Every row gives one point. Any point is a mix of the corners, with weights that add up to 1. It lies inside the corners' shape when no weight is negative. Is each point inside? If not, which corners have a negative weight?

Corners:
(1): [-0.5  7.3  9.0]
(2): [-0.1  0.0 -8.2]
(3): [-3.7  0.7  1.0]
(4): [ 4.1 -1.4 -1.8]
Points:
[ 1.5  2.6 -0.3] -> outside (3)
[2.4 0.9 4.8] -> outside (2)
[-2.1  2.7 -1.7] -> outside (4)
[-0.4  6.4  7.6] -> inside
[ 3.0  4.2 -0.1] -> outside (3)
[ 0.5  0.0 -6.0] -> inside
[ 0.0 -1.9 -7.6] -> outside (1)

Corners:
(1): [-5.9  1.1 -5.0  3.1  1.0 -4.6 -0.2  1.4  3.0  0.5 -1.3]
(2): [-3.8 -3.5  7.5  0.1 -3.0  2.3 -3.1 -5.4 -2.5  1.4  2.9]
(3): [  1.6 -12.9   6.7   1.3  -2.5  -1.9  -1.3  -3.9   1.3   0.3   9.9]
(4): [-0.4  4.6  6.8 -1.3  1.6 -0.5  5.4  1.1  2.6  2.2 -1.9]
(5): [-3.6  0.5 -5.1  4.7 -3.5  1.0 -0.3 -4.5  6.9 -5.2  3.0]
(6): [-1.4 -7.4  4.5 -1.3  4.9  4.8  1.8  0.0 -3.4 -4.0  5.2]
(7): [-1.2  6.4 -8.3  0.1 -3.1 -1.8 -0.7 -3.4  2.2  4.5  6.5]
(8): [-2.0 -2.9  4.8 -5.6  5.6  4.0  2.1 -4.4  2.5  2.3 -3.0]
(9): [-1.3  5.1 -7.6 -2.7 -5.5 -1.4 -4.3  2.1  5.7 -2.7 -1.0]
(10): [ -3.5  -1.5 -11.2   3.4  -9.8   2.0   0.1  -0.5   3.9   1.8   2.5]
(11): [ 2.7  4.1  6.3  1.2  8.9  5.3  0.1  2.1  4.9  1.8 -6.9]
(12): [  4.7 -10.3   1.6   3.0  -1.7  -1.8   1.3  -6.5  -4.6  -2.8   3.5]
Points:
[-1.0 -3.0 -1.5  1.0 -2.5  1.0  0.4 -2.1  2.1  0.5  1.9] -> inside
[ 3.8 -1.0  3.0 -0.8  2.3  2.0  0.9 -3.1  1.5 -1.8  2.2] -> outside (1, 2, 10)
[-0.7 -8.3 -2.6  0.4 -6.8  1.7 -1.1 -6.4  1.3 -2.8  8.0] -> outside (1, 4, 11)
[-0.7 -1.6  0.0 -0.3 -2.1  1.4 -0.3 -2.7  2.2 -0.2  2.7] -> outside (1)
